Every row gives one point. Each copy is the shape, with its points in the same order, turned, moved and blurred by noise. Say if it was mirrored as well.

Shape (6 x 3):
[[ 1.64  1.52 -2.07]
 [-2.53  2.31  1.86]
 [-2.06 -0.47  0.88]
 [ 2.46  2.39  1.18]
 [ 0.85 -0.78 -3.02]
 [-0.98  2.54  2.47]]
Copy 1 (6 x 3):
[[ 1.58 -2.05 -2.27]
 [ 0.70  3.53 -1.80]
 [ 0.23  1.88  0.60]
 [-1.02 -0.61 -3.97]
 [ 1.85 -2.74  0.31]
 [-0.55  2.76 -2.83]]
Copy 1 is: mirrored
Copy 2 (6 x 3):
[[ 1.35 -2.15  0.73]
 [-2.50 -1.10 -3.03]
 [-2.19  0.73 -0.72]
 [-1.05 -4.46  0.40]
 [ 1.75 -0.06  2.05]
 [-3.11 -2.38 -2.41]]
Copy 2 is: mirrored

Shape (8 x 3):
[[-3.82 -1.56  1.89]
 [ 0.94  0.05 -0.41]
 [ 0.52 -1.03  3.45]
 [-0.17  1.75  2.42]
 [-1.74 -2.05  0.35]
 [ 1.82 -1.87 -1.07]
 [ 1.75 -1.51  0.70]
 [-3.60  4.75 -0.72]]
Copy 1 (8 x 3):
[[-3.92 -1.60 -0.58]
 [ 0.87  1.44  0.19]
 [ 1.18 -2.02 -0.82]
 [ 0.69 -2.07  1.45]
 [-2.71  0.33 -1.33]
 [ 0.51  2.57 -1.26]
 [ 0.78  0.35 -1.74]
 [-2.19 -0.65  5.60]]
Copy 1 is: only turned
Copy 2 (8 x 3):
[[-1.13 -5.19 -0.20]
 [ 1.14 -0.33  0.29]
 [-0.89 -2.19  3.15]
 [-2.13 -0.58  1.26]
 [ 1.03 -3.76  0.08]
 [ 3.45 -1.03  1.11]
 [ 1.54 -1.01  2.24]
 [-3.29 -0.12 -4.40]]
Copy 2 is: only turned
Copy 3 (8 x 3):
[[-1.42  1.99 -3.72]
 [ 0.24  0.04  0.98]
 [-0.99 -2.28 -1.48]
 [ 1.81 -1.41 -1.06]
 [-1.55  2.01 -1.47]
 [-2.25  0.36  2.01]
 [-1.62 -0.84  0.94]
 [ 4.90  3.04 -1.08]]
Copy 3 is: mirrored
Copy 4 (8 x 3):
[[ 2.39 -3.24 -0.25]
 [-1.09  0.82 -0.60]
 [ 0.55  0.12 -3.32]
 [ 1.57  0.93 -0.49]
 [-0.39 -2.80 -0.05]
 [-3.21 -0.86 -1.40]
 [-1.43  0.10 -2.11]
 [ 2.92  1.55  4.04]]
Copy 4 is: only turned

Shape (8 x 4):
[[ 1.82 -3.33 -1.17  0.27]
 [-2.11  1.33 -1.81 -2.17]
 [-1.39  4.07  1.52 -1.13]
 [ 4.05 -2.36 -0.19 -0.40]
 [ 0.55  1.99 -1.84 -0.21]
 [ 2.33 -2.43 -0.87  1.83]
 [ 2.54 -2.29  1.16 -0.25]
 [ 0.86 -2.68  0.76  0.47]]
Copy 1 (8 x 4):
[[-0.29 -2.06 -4.29 -0.94]
 [-0.67  2.49  0.23  0.09]
 [ 1.45  0.04  3.03  1.34]
 [ 1.27 -3.52 -3.47 -2.28]
 [ 2.19  0.62 -1.01  0.33]
 [ 0.69 -3.01 -4.42  0.07]
 [ 0.37 -3.59 -2.30 -1.83]
 [-1.30 -3.10 -2.51 -0.34]]
Copy 1 is: only turned
Copy 2 (8 x 4):
[[ 0.91  1.10  2.49  1.89]
 [-2.30 -2.66 -0.48 -0.60]
 [-0.13 -1.58 -3.42 -3.19]
 [ 1.68  2.45  0.35  3.01]
 [-1.85  0.59 -0.67 -1.34]
 [ 1.62  2.40  2.59  1.03]
 [ 2.56  0.71  0.26  1.90]
 [ 2.50  0.14  1.78  0.93]]
Copy 2 is: only turned
Copy 3 (8 x 4):
[[ 0.43 -2.74  1.34  3.38]
 [-1.61 -2.16  0.72 -3.09]
 [ 1.56  0.20 -0.21 -4.66]
 [ 2.87 -2.73  2.38  2.99]
 [-0.15 -0.31  2.68 -1.51]
 [ 0.81 -0.92  1.57  3.42]
 [ 2.85 -2.67  0.51  2.21]
 [ 1.30 -2.00 -0.51  2.33]]
Copy 3 is: mirrored
Copy 4 (8 x 4):
[[ 1.26 -0.20 -1.51  3.81]
 [-1.13  3.06 -0.01 -1.45]
 [ 0.43  0.64  1.18 -4.23]
 [ 2.70 -1.21  0.43  4.06]
 [-1.04  0.52  1.87 -0.62]
 [ 0.50 -2.33 -1.29  3.23]
 [ 2.84 -0.51 -1.32  2.55]
 [ 1.59 -0.49 -2.40  2.04]]
Copy 4 is: only turned

Shape (10 x 6):
[[-4.62 -0.53  1.79 -2.42  1.44 -2.78]
 [ 2.30  1.26  1.19 -1.31 -2.81 -3.46]
 [ 1.89 -0.66  0.32 -2.06 -0.92 -0.03]
 [ 1.15  0.67 -2.80  3.25  0.92  0.26]
 [ 0.30 -0.65 -3.89 -2.45 -1.07  0.72]
 [-3.76  2.03  1.01 -1.89  0.31  2.04]
 [-1.40  0.32 -2.44  0.80  0.40 -1.68]
 [ 1.34 -3.21  2.05 -0.56  0.28  0.91]
 [-1.80  1.25 -0.17  2.93 -2.63 -0.75]
 [ 1.74 -2.54  1.01  3.68 -2.78 -2.33]]
Copy 1 (10 x 6):
[[ 4.76 -1.90 -2.31  1.96 -1.42 -1.51]
 [-0.23  1.16  0.35 -1.76 -4.74 -2.24]
 [ 0.72  1.91 -0.33 -1.11 -2.46  1.38]
 [-2.38  0.90  1.70  0.00  2.69 -0.58]
 [ 0.41  3.82  1.20  2.65 -1.25  1.46]
 [ 0.81 -2.72 -2.19  3.14 -1.14  2.11]
 [ 0.70  0.95  0.48  2.09  0.58 -1.78]
 [ 2.55  0.30  0.38 -3.02 -0.89  1.90]
 [-1.08 -2.14  2.49  1.43 -1.04 -1.76]
 [ 0.26 -0.63  4.23 -3.35 -1.09 -2.37]]
Copy 1 is: only turned
Copy 2 (10 x 6):
[[ 1.10  0.41  5.78 -1.52  0.20  2.38]
 [-0.60  3.35 -1.54 -2.93 -0.72  3.76]
 [ 0.88  1.95 -1.21 -0.68 -1.15  0.60]
 [-2.90 -0.74 -1.97  0.56  3.39 -0.07]
 [-1.78  0.79 -0.49  2.68 -2.03  0.39]
 [ 2.55 -2.61  2.15  1.15  0.15  3.12]
 [-2.81 -0.07  1.26  0.26  1.51  1.42]
 [ 1.92  0.68 -0.29 -2.43 -0.44 -2.14]
 [-2.28 -2.55 -0.55 -2.55  1.13  3.02]
 [-2.75  0.19 -1.84 -5.67  0.51 -0.38]]
Copy 2 is: mirrored
Copy 3 (10 x 6):
[[-1.20 -2.79  1.95 -0.47  4.74  0.85]
 [ 1.07  1.00 -1.51 -4.44  1.28 -2.13]
 [-1.48  1.82 -1.07 -1.40 -0.13 -0.94]
 [ 2.25 -1.00 -2.78  0.49 -2.75  1.71]
 [-1.92  0.54 -4.51  1.19  0.72 -0.36]
 [ 0.37 -0.76  1.26  3.48  2.47 -1.88]
 [ 1.04 -2.07 -2.59  0.23  0.64  1.43]
 [-1.71  2.66  1.49 -0.98 -1.00  1.30]
 [ 4.43  0.45 -1.34  0.00  1.50  1.02]
 [ 2.69  2.67 -0.91 -3.64 -0.67  3.45]]
Copy 3 is: mirrored

Shape (9 x 6):
[[-1.44 -0.45 -3.02 -1.47 -2.60  3.09]
 [ 1.70  1.26  3.89 -4.11 -1.30 -1.00]
 [-0.58  0.71  0.18 -3.62 -1.09 -0.92]
 [-1.91 -2.00 -1.92  1.18  0.40 -0.15]
 [-1.52 -2.43 -1.84 -0.95 -2.00  2.58]
 [-1.25 -1.84 -0.25  3.00 -1.24 -1.76]
 [-0.89  0.91  1.45  0.99  1.04 -0.04]
 [ 0.94 -1.89  1.27  1.31  1.29 -1.81]
 [ 3.13  0.49 -3.01 -2.71 -2.93  2.73]]
Copy 1 (9 x 6):
[[-3.10  0.86 -1.38  0.45 -2.91 -0.08]
 [ 0.32  1.50  5.90  1.12  0.80 -2.50]
 [ 0.41  0.69  3.64  1.13 -2.13 -0.52]
 [ 1.50 -0.04 -1.92 -1.57 -1.00  0.40]
 [-2.20  0.75 -1.27 -1.21 -1.90 -1.52]
 [ 2.06  2.50 -1.68 -1.57  0.68  0.77]
 [ 2.24  0.24 -0.15  1.25  1.34 -0.86]
 [ 2.38  0.13  0.63 -1.88  2.55  0.01]
 [-5.38  0.66  2.08  0.61 -0.50  1.57]]
Copy 1 is: mirrored
Copy 2 (9 x 6):
[[ 2.47  0.86 -1.92 -2.00  4.85  1.71]
 [-4.70  2.57  0.66  2.49  2.44  0.31]
 [-0.83  3.49 -0.16  0.13  2.32  0.45]
 [ 3.20 -0.94 -0.10 -1.56  0.35  0.59]
 [ 3.13 -0.49 -0.93 -0.79  4.62  0.94]
 [ 1.42 -1.96  2.50 -2.16  0.17  0.72]
 [-0.93 -0.73 -1.03 -0.98 -0.29 -0.76]
 [-0.14 -1.80  1.48  1.01 -1.38  1.02]
 [-0.18  1.54 -2.20 -0.23  4.86  5.36]]
Copy 2 is: only turned
Copy 3 (9 x 6):
[[-1.43 -1.09 -1.34 -5.60  0.51  0.09]
 [ 0.85 -0.90  0.91 -0.18  5.33 -4.33]
 [-1.60  0.01  0.78 -1.89  4.27 -1.68]
 [-0.87  2.08  0.03 -1.86 -0.09  2.24]
 [ 0.36 -0.15 -0.65 -5.04  0.75  1.20]
 [ 0.40  4.10 -0.94 -0.91 -0.57  0.19]
 [-0.29  0.72  1.70  0.27 -0.10 -1.39]
 [ 1.17  1.95 -0.09  1.83  1.27  0.75]
 [-1.28 -3.34 -4.17 -3.53  2.29 -1.08]]
Copy 3 is: mirrored
Copy 4 (9 x 6):
[[ 0.24 -2.03  1.54 -1.85 -2.78 -3.88]
 [-6.90  0.06  0.39 -2.69  0.17  0.70]
 [-3.76 -0.16 -0.59 -2.48 -2.42 -0.67]
 [ 2.01  1.40 -0.61 -1.06 -1.32 -0.83]
 [ 1.01 -0.49  1.60 -2.99 -1.47 -3.25]
 [ 1.98  0.06 -1.99 -1.08  1.78  0.20]
 [-0.76  0.78  0.62  0.08 -0.54  1.76]
 [-0.73  3.12 -0.98 -0.69  1.63  0.75]
 [-3.38 -0.44  1.28 -0.25 -1.84 -6.44]]
Copy 4 is: only turned
